Every row gives one point. To make a cloud, some directions were put in groups of two or more. Within a group, all points are equally far from the middle, so they leave a hole (a ring in 2 directions, a hollow ball in 3). The other directions are filled evenly. Then the cloud was stretched, turned, moved and blurred a little. Count the holes, and give their numbers of directions, smallest first.
(in the rows, 128 means zero)

Cloud (20 x 3):
[[ 95 121 182]
 [132 121 159]
 [ 91 143 136]
 [118 155 175]
 [135 127 115]
 [129 152 170]
 [ 93 156 139]
 [ 93 122 198]
 [103 121 149]
 [111  93 189]
 [122  57 139]
 [173 116 170]
 [153  54 142]
 [122 142 167]
 [ 88 152 125]
 [ 84  98 120]
 [129  76 145]
 [ 78 122 132]
 [158  77 170]
 [172  94 169]]
Holes: 0

Cloud (26 x 4):
[[123 126 180 103]
 [140  81 178 109]
 [104 173 108 115]
 [123 123  87  77]
 [ 94 138 130 147]
 [121  84 108 119]
 [145 135 149 194]
 [185 113 157 167]
 [139  72 179 118]
 [122  59 163 130]
 [129 150 123 179]
 [113 155 135  82]
 [153 203  94 133]
 [137  93 175  98]
 [ 89 100 161 146]
 [150 158 181 154]
 [118 146 147  81]
 [187 154 112 111]
 [103  65 175 130]
 [106 118 168 170]
 [166  94 161 115]
 [154 137 106 177]
 [148 134  72 106]
 [157 147  73  98]
 [100 159 115  89]
 [154 136  99  77]]
Holes: 2 (2, 2)

Cloud (52 x 6):
[[ 87 175 137  87 134  79]
 [141 145 153  74 150 129]
 [124 180 138 131 127 174]
 [172 108 139  79 133 110]
 [166  91 128 147 131 164]
 [127 132 137 119 103 200]
 [119  81 133  97 134  80]
 [206  95 132 114 116 123]
 [ 86 158 169 111  91 108]
 [156 100 133 122  86  57]
 [176  92 166  91 113 112]
 [125 155 162  70 114 156]
 [146  97  82 104 127  74]
 [141  72 103 135  86 134]
 [100 103 160 152 128 137]
 [157  69 132  86 122 131]
 [139 169 125 111 178 101]
 [122 114 144 134 161 177]
 [ 64 154  99 118 160 150]
 [139 159 169 149  96 167]
 [128 164 173 123  77 145]
 [ 81 128  95 150 155 111]
 [ 69 201 154 117 159 120]
 [170 126 129 117  57 143]
 [156 128 191 137 113 104]
 [ 54 145 111 126 127 144]
 [183 102 103 102 123 137]
 [ 62 133  90 104 123  95]
 [ 78 134 161 110 136 182]
 [144 119  86  82 131 113]
 [ 66 140 133 131 189 111]
 [116 157 151 116 139 198]
 [135 157 140 132 189 146]
 [122  79 150 104  93  88]
 [124 125 114  93  73  78]
 [106 165 160 118  81 167]
 [117 176 174 120 177 122]
 [ 95  94 136 126  86  96]
 [194 100 170 138  84 154]
 [103 186 143 124 106  97]
 [141 116 165  98  51 130]
 [142 116 127 138  73 174]
 [199  80 152 110  67 129]
 [105 139 162  66 109 112]
 [164 135 138 101  61 113]
 [ 92 100 127  70 140 123]
 [158 128 184  96  76 132]
 [135  93 101 115  91 169]
 [129 101 116  75  71  96]
 [200  76 120 131  94 100]
 [171 116 153 133 168 132]
 [ 69 145 104  77 112 109]]
Holes: 1 (6)

Cloud (85 x 8):
[[106 109 155 131 201  90 109 142]
 [147 105 146 165  49 172 169 131]
 [116  73 117 127 109  91  95 159]
 [161 143 140 169 149 109 140 174]
 [ 64 117  79 110 156 157 159 110]
 [167  84 124 124 146  84 134 145]
 [115 121  63 125  67 140 152 109]
 [117  93 155 116 164 179 101 144]
 [139 124 125 146 137 182 196 148]
 [147 116 145  86 100 143 147  62]
 [131 161  93 141  64 138  73 100]
 [149 165 113 104  81 131 158 165]
 [114 137 118 155 193 179  84 131]
 [116  92 122 157 197 130 100  97]
 [130 105  97 169 138 142  86 105]
 [137 157 137 201 159 133 101 103]
 [134 141 121 115 152 200  91 102]
 [ 62  94  95 158 125 159 128  84]
 [102 123 106 142 148  85 126 165]
 [149 139 138 128 114 188 114  96]
 [120  55 120  64 159 191 122  94]
 [150 123 173 146 124 139 101 103]
 [122  96 131 147 152 114 177 115]
 [ 99  79 106 157 153 136  85 119]
 [139 110 165 180 124  37 145 126]
 [116 132 145 123 159 176 160 114]
 [101 114 163 111 206 166 106 120]
 [ 91 126  47 129 141 131 120 143]
 [ 69  80 107 157 128 119 141 122]
 [135 128  80 134  49 128 200 152]
 [161  97 127 130 104  56 152 125]
 [ 96  52 135 107 145 194 140 130]
 [157  68 124 104 177 110 102 164]
 [155  82 203 160 111 106 114 150]
 [130 130 104 136 104 157  75 131]
 [134  89 134 152 178  93 140 138]
 [119  73 126  93  60 165 141 123]
 [ 99 109  86 192  91 128 182 166]
 [111 139 110 117  79 149 185 138]
 [ 93 101  76 119 157 150  59 127]
 [166 138 131 112 141 130  95 121]
 [ 77 116  56 147 126 177 177 160]
 [152 127 139 177 147  94 106  97]
 [122  35 111 115 110 149 152 164]
 [148 108 122 178 137 115 186 137]
 [138  91 166 142  74 168 142 100]
 [ 77 125  68 150 102 182 156 112]
 [105  91  86  96 112 214 120  91]
 [138 149 119 134  46 125 118 148]
 [ 98  96 100  91 140  92  87 146]
 [ 86  58 120 107 111 115 182 167]
 [138 138 115 125  55 182 105 107]
 [110  67 104 126 126 100 111 192]
 [151 110 121 154  45 183 161 116]
 [ 89 128 135 112 124 124 118 157]
 [ 79 125 143 133 143  85  87 108]
 [133  80 101 155  59 103 129 122]
 [106 168 117 158  85 127 116 134]
 [136  84 176 142  90 165 145 129]
 [104 115 175 116  82  97 133 131]
 [127 140 105 183 115 152  91 142]
 [107  94 160 123 118 188 107  77]
 [ 58  89 120 103 139 149 165 123]
 [ 80 138  94 111 137 208  88 126]
 [114 106 104 111 156 144 178 122]
 [119  90 163 103  45 116 154 153]
 [130 106  56 118  58 161 170 155]
 [130 135 187 132 127  90 110  87]
 [171 119  99 131  76  83 178 123]
 [138  84 143  81 106 113 170 100]
 [144  83  68 101 146 185 123 113]
 [121  90  91 153 115 143  93  90]
 [131 101 159 122  69 156 101 106]
 [106 130  89 170 142  91 163 171]
 [ 94 110  56  87 103 217 134 116]
 [114  83 129  68  96 131 189 178]
 [105 133 126 153  98 105  97 139]
 [126  99 118 114  98 117 104 191]
 [151 136 159 137 102  72 150 180]
 [ 63 124 136 149 144 151  88 128]
 [140 147 100 101 129 184 168 108]
 [144 145 140 146 167 141 148 183]
 [ 99 138 142 111 177 173 152 120]
 [118  89 111  98 101  91 151  98]
 [111 120 121 216 103 112 108 135]]
Holes: 2 (2, 2)
